Rows are points. Any point is a mix of the corners, with weights that add up to 1. It lies inside the corners' shape when no weight is negative. Is each point inside? If not, which corners have a negative weight?
In the rows, 128 means zero.

Corners:
(1): [109 169 110]
(2): [158 185 173]
(3): [ 73  51 170]
(4): [138  99  56]
Points:
[127 116 141] -> outside (1)
[109 155 116] -> inside
[147 175 159] -> inside
[124 103  86] -> inside
[112  95 116] -> inside
[150 180 138] -> outside (3)
[142 162 165] -> inside
[113 163 115] -> inside
[145 186 122] -> outside (3)

Corners:
(1): [146 131 165 146  62 111 132 121 114 139  60]
(2): [108 125  83 157 118 112 108 131 145  98 152]
(3): [138 138 153 161 135 101 101 128  89 102 147]
(4): [123 177 138 162 162 137 101  98 197 104 177]
(5): [171 108 159 152 117 179  98 136 163 200 159]
(6): [158 173  97 166 108 161 117 137 119 126 128]
(7): [149 147 113 140  83 108  77 111 138 109 144]
(8): [132 101 154  68  80 214 136 159 136  92 148]
(9): [249 112  93 110 130 107 148 121 127 131  88]
(10): [112 131 151 134 107 127 114 115  82 117  65]
(11): [151 164 148 171 153 171 101 161 185  77 156]
(12): [128 136 117  91 110  82 109 137 147 154 145]
Points:
[139 143 122 147 119 116 106 125 140 121 133] -> outside (8)
[145 143 135 132 109 118 109 125 122 112 117] -> outside (2, 5)
[150 140 129 129 122 125 113 122 159 122 132] -> outside (3, 6)
[142 127 123 135 104 131 115 136 129 119 124] -> outside (4)
[148 141 134 153 135 122 113 127 138 131 125] -> outside (7, 8)
[137 138 125 130 121 129 108 133 144 119 144] -> outside (1)
[160 130 127 140 108 153 108 133 158 145 147] -> outside (3, 10)

Corners:
(1): [124 171  85 119  79 124 144 132 161  81 178  91 135 114 146 209 116 118
 132 148]
(2): [153 186  89 104  85 132 160 108 148 144 180 108 142  90 134 154  50 133
 122 131]
(3): [ 91  81 152 145 113 136  63 122 135 131 119 197  99 196  98  73 136 173
 147 193]
(4): [107 131 156  99 132 168 154 150 165 145 161 112 102 108 128 106 156  73
 149 168]
(5): [121 116  76  55 132 152 141 157 138 126 193 102 174 120 119 147  91 131
 104 149]
(6): [ 80 151 114  86  87 126 118 117 166 125 112 111 105 157  93 136 118  94
 103 143]
(7): [117 131  75 134  76  58  92 195  93 155 136 165 119 101 188 165  69 139
 136 135]
(8): [150 136  83  90  81 114 157 137  81 169 145  90 104  72 146 211  76 164
  87 104]
(9): [ 48 127 151  65 160 133 136  76 143 113 149 116 112 149  82 146 129 112
 141 210]
(10): [114 106 113 129 129  85 102 150  58 137  96 115 136 211 125  79 137 187
 176 129]
(11): [124 150 103 133  43  85 127 137  80 143 203 117 183 102 182 177  90 119
  85  64]
(12): [132 138 127 102 117 126 216 136 191 137 163 113  87 148 130 191  84  76
  71 163]
(13): [137 108  39 158  84 140  84 109  82 111 154 122 144 124 218 182  49 133
 132  50]
(14): [118 100 169 119 164 117 102 118 152  94  97  79 135 150 109 107 134 119
 122 174]
(15): [ 87 104 110 172 140  85  44 149 125 160 152  96 159 159 122 158  97 188
 182  78]
(16): [123  86  84 138  94  89  90 141 102 159 167  73 168 126  81 168  84 124
 217 103]
(17): [ 95 141  77 123 140 115 180 105 183  99 169  96 117  88 108 122 113  93
 112 136]
(18): [ 97 147 121 142 149 163 149 141 146 141 125 101 136 158 103 125 128 109
 121 232]
(19): [ 77 113 145 144 167 152  75 150 107  98  96 175 146 164  68 134 108 152
 148 135]
(20): [133 116  90 174 161  74   7 174  37 148 181 141 126 181  92 121  80 175
 196 101]
(21): [ 70 127 158 132 114 157 166 149 165 108 161  69 101 136 103 120  71 100
 131 197]
Points:
[111 138 110 127 105 120 131 137 126 133 152 122 118 132 122 149  94 118
 135 142] -> outside (5, 14, 15)
[112 121 113 120 113 124 116 134 125 129 147 127 127 141 117 132 104 131
 136 154] -> outside (15)
[ 99 139 100 102  96 151 153 129 126 131 136 143 125 124 144 117 106 123
 104 166] -> outside (1, 12, 14, 15, 16, 20)
[ 97 131 122 112 113 134 148 118 159 122 159  92 129 139 120 136 114 108
 128 158] -> outside (7, 8, 19, 20)
[104 118 122 139 126 113 111 136 123 122 138 112 126 143 127 145 112 129
 142 148] -> outside (2, 5, 6)

Corners:
(1): [107 110 160  85 129 123  54 147 132 147 139 127 151 104 150 118 108 145
 110 115]
(2): [142 136 134 111 120 127 170 158 124  87 175 146 144 110  95 119 115 132
 131 127]
(3): [157 109 107  91 100  54 156 135 146 145 117 166 133 106  82 155 179 159
 104 129]
(4): [ 92 111 115  62  45 136  65 161 131 156  96 125 197 109 172 108 130 150
  84 129]
(5): [181 109 123  98 124 137 175 153 114 136 165 158 107 119 146 153 120 168
 148 142]
(6): [117 151 156 100 122 126 105 186 145 135 158  64 136 157 141 132 123 165
 111 144]
(7): [142 118 143 115 171 121 104 117 146 170  67 141  86 114   7 138 120 184
 122 114]
(8): [115  81 118 118 161 127 158 111 133 140 173 148  94 136  40 169 108 108
 152 152]
(9): [102 109 146 114 117 111 138 130 168 161 143 134 142 149 113 141 111 170
 139 125]
(10): [120  82 156 112 132 116 137 143 124 151 161 134 137 114 124  59 122 143
 134 153]
(11): [100 143 103 160 170 102 142 122  88 163  99 155  94 106 118 148 120 122
 167 131]
(12): [159 130 112 147 153 109 139 109 142 139 149 121 121 123 111 146 137 138
 139 112]
(13): [145 130 126  64  19 118 141 148 154 122 107 172 199 108 140 155 154 118
  93 187]
(14): [157 126 169 119 159 126 150 174 109 136 175 108 162 152 140 141 139 110
  93 119]
(15): [109 134  60  96 102 142 134 114 220 143 125 127 110 128 130 157 101 138
  81 142]
(16): [101 148 127 203 138 131 161 144 128 137 179 143 125 180 122 137 150 134
 114 117]
(17): [103 115 131 238 131 110 180 189 120 113 161 137 125  96 117 108 161  61
 169 109]
(18): [105 147 133 103  95  89 126 122 128 162 169 185 161 249 157 151 141 119
 136 131]
(19): [151 117 151  82  84 146 146 144 139 100 135 108 131 104 154 139 141 137
  70 115]
(20): [125 146 108  98 120 152 147 140 134 166 158 137 126 123 104 146 176 137
 116 121]
(21): [ 91 101  88 118 121 113  95 118 161 163  43 145 122 100 154 111 177 178
 102 113]
Points:
[136 116 126  80 103 118 127 135 141 146 133 142 136 120 113 136 122 154
 120 143] -> outside (14, 16, 17, 21)
[120 125 128 109 134 135 130 137 128 148 146 128 130 147 121 132 122 146
 118 127] -> outside (1, 3, 13, 17)
[129 123 129 101 120 118 131 139 139 144 138 136 136 131 120 137 131 150
 113 132] -> outside (17)
[134 116 135 113 128 122 138 143 133 141 141 138 130 124 112 129 129 144
 124 133] -> inside

Corners:
(1): [129 117 198 101 103 160  79 177 108 131 154 166 137 108 138 119 192 132
  76  44]
(2): [131 180  90 115 102  75  89  94 152 176  83 112 114 131 134 137  79 198
 137 156]
(3): [ 88 103 180 135 186 137 114 161 127 156 190 156 186 100 142 152 167  99
 139 135]
(4): [110 177 147 157 153 170 118 117  98 119 167 119  80  99 111 219  99  98
 104 169]
(5): [117 118 158 174 168 143 135 130 162  99 121 120 136 205 166 171 112 102
  80 137]
(6): [ 90 182 122  51 132 160 109 146  76 128  42 139  94 137 116 112  73  97
 144 138]
(7): [147 159  50 120 109 139 122 151 125 166  63 120 103  87 192 113  74 142
 131 151]
(8): [ 75  76 184 143  98 138 147 137 208 161 126 109 138  77 169 190 161 227
  89  92]
(9): [ 96 154  73 101 102 130 113  86  57 133  36  81  68 140  57 164 112 112
 200 163]
(10): [127 161  92 119 217 177 166 132  82  95 159  94  88 144 102  91  84  89
 138 176]
(11): [162 139 147 119 170 170 113  92  76  85 137 133  72 112  95 124  40  84
 157 122]
(12): [156 126 116  64 161 223 178 138 123  58 142 130  69 174 158 169  90  97
 173 174]
(13): [ 63 122 241 136  89  66 103  92 155 124 164 113 163  82 226 102 208 205
  58  50]
(14): [ 60  96 153  91  65 136  89 139 169 196 162  87 207 117 206 196 124 186
  75 107]
(15): [ 70 108 148 116  90  72 136 119 102 169 157 145 131 133 181 148 145 195
 108  66]
(16): [147 122 135 128 113 202 191 156 142  73 167 150 147 128 101 124  93  73
 139 154]
(17): [159 142  93  86 133 134  94 188 108 102 100 114  14 169 104 126  51  50
 169 184]
(18): [162 199 120 116 152 192 162 176  82  66  74 102  81 154 126 113  58  93
 184 132]
(19): [ 57 142 113  91 127  88 124 142 171 160  97 123 190 108 179 134 182 142
 103  48]
(20): [105 132 158 100  97  71 147 124 118 130  81 114 212  55 147 148 156 204
  78  63]
(21): [202 153 148 134 152 160 174 108 119 132 110 109  84 149  76 138  79  61
 149 165]
Points:
[120 123 148 115 135 151 143 135 116 104 143 120 116 130 129 151 121 112
 132 123] -> outside (2, 6, 7)
[112 132 145 119 138 154 135 132 131 131 133 126 127 125 144 149 122 128
 129 128] -> outside (17, 20)
[121 139 125 117 136 143 135 137 123 126 110 119 121 129 131 148 108 121
 130 130] -> outside (13)
[116 152 126 122 129 144 126 129 112 126 113 115 107 118 134 151 109 124
 131 136] -> inside
[125 145 139 117 138 151 128 139 132 124 124 122 120 118 142 141 108 122
 120 129] -> outside (9, 15)
[109 132 140 111 122 140 134 130 128 131 116 119 138 126 150 142 122 142
 123 112] -> outside (4, 17)
[120 139 141 114 131 147 128 135 126 122 123 116 120 122 137 142 114 122
 125 131] -> outside (15)
[131 114 166 124 132 143 120 133 118 121 141 121 116 116 147 135 124 136
 117 107] -> outside (2, 4, 6, 16, 19)
[101 126 154 121 115 134 129 126 140 138 120 123 143 112 155 162 136 154
 111 104] -> outside (10, 17)

Corners:
(1): [146 131 111 132 104 116 128 118 118 148 136 127 108 127 141 117 123 141
 131 145]
(2): [134 121 114 135 126 117 120 143 123 112  97 118 153 129 123  98 122 153
 118 119]
(3): [ 95 137 142 135  98 139 110 175 125 125 130 125 137 149 130 106 117 150
 138 129]
(4): [134 140 145 135 115 120 128 102 123 129  98 153 140 123 127 124 132 141
 134 139]
(5): [136 141 121 132 135 108 145 130 146 155 104 124 105 118 139 103 165 150
 143 136]
(6): [144 171 129 137 131 103 120 114 142 137 132 129 119 148 135 114 112 146
 138 151]
(7): [ 10 138 117 140 145  99 114 161 114 128 138 135 125 141 117 102 130 153
  86 151]
(8): [120 127 154 134 129 119 155 112 133 115 116 123 136 132 141  79 117 133
 138 139]
(9): [145 150 140 128 129 120 122 129 157 143 144 143 124 122 140 110 144 149
 115 156]
(10): [ 98 122 126 114 126 113 127 115 109 124 131 135 110 143 137 122 181 110
 119 144]
(11): [135 123 115 141 125 122 120  99 161  94 130 133 134 114 117 119 109 133
 131  97]
(12): [150 119 141 148 102 143 175 104 114 137 120 133 125 230 113 159  87  31
  79 142]
(13): [144 113 143  91 114 113 178 114 121 126  77 114 134 139 125 133 124 131
 124 137]
(14): [161 125 123  63  84 154 134 126 164 167 137 144  99 138 140 119 123   7
 139 143]
(15): [146 120 108 121  96 205 128 126 144 130 140 129 160 138 150 126 118 107
 140 123]
(16): [136 127 141 129 140 100 116 129 126 160 117 125  99 122 134 137 140 140
 148 135]
(17): [127 110 132 120 133 110 143 142 115 126 110 140 138 158 137 135 120 153
 138 147]
(18): [130 111 130 117 126  99 119 111 158 139 140 119 132 124  98 101 131 164
 137 131]
(19): [119 114 114 129 134 114 129 173 119 137 145 111 125 128  94 154 117 117
 141 133]
(20): [128 137 133 134 131 110 105 129 135 141  91 123  93 124 122 140 142 142
 139 159]
(21): [131 111 136 122 121 204 129 146 101 122 147 141 123 155 120 111 122 128
 142 121]
Points:
[128 126 126 122 117 133 129 127 134 130 126 131 127 138 128 118 127 121
 130 135] -> outside (16)
[124 134 122 125 125 111 119 137 141 138 123 129 128 121 129 116 127 152
 132 140] -> outside (8, 10, 12, 21)
[129 131 134 141 117 131 138 121 121 135 110 124 131 152 126 114 115 139
 124 136] -> outside (9, 10, 11, 14, 17, 19)
[144 122 126 118 112 137 136 125 130 133 123 129 128 139 130 121 125 114
 138 129] -> outside (7, 9, 20)
[127 129 124 124 124 122 126 128 133 138 127 129 119 132 124 125 133 123
 126 138] -> outside (3, 8, 17)
[155 139 126 128 126 106 120 100 155 138 121 136 120 111 141 110 141 142
 143 137] -> outside (3, 7, 12, 13, 19, 21)
[126 128 125 131 120 133 116 122 139 121 134 133 124 140 130 115 121 125
 128 129] -> outside (4, 5, 13, 19)
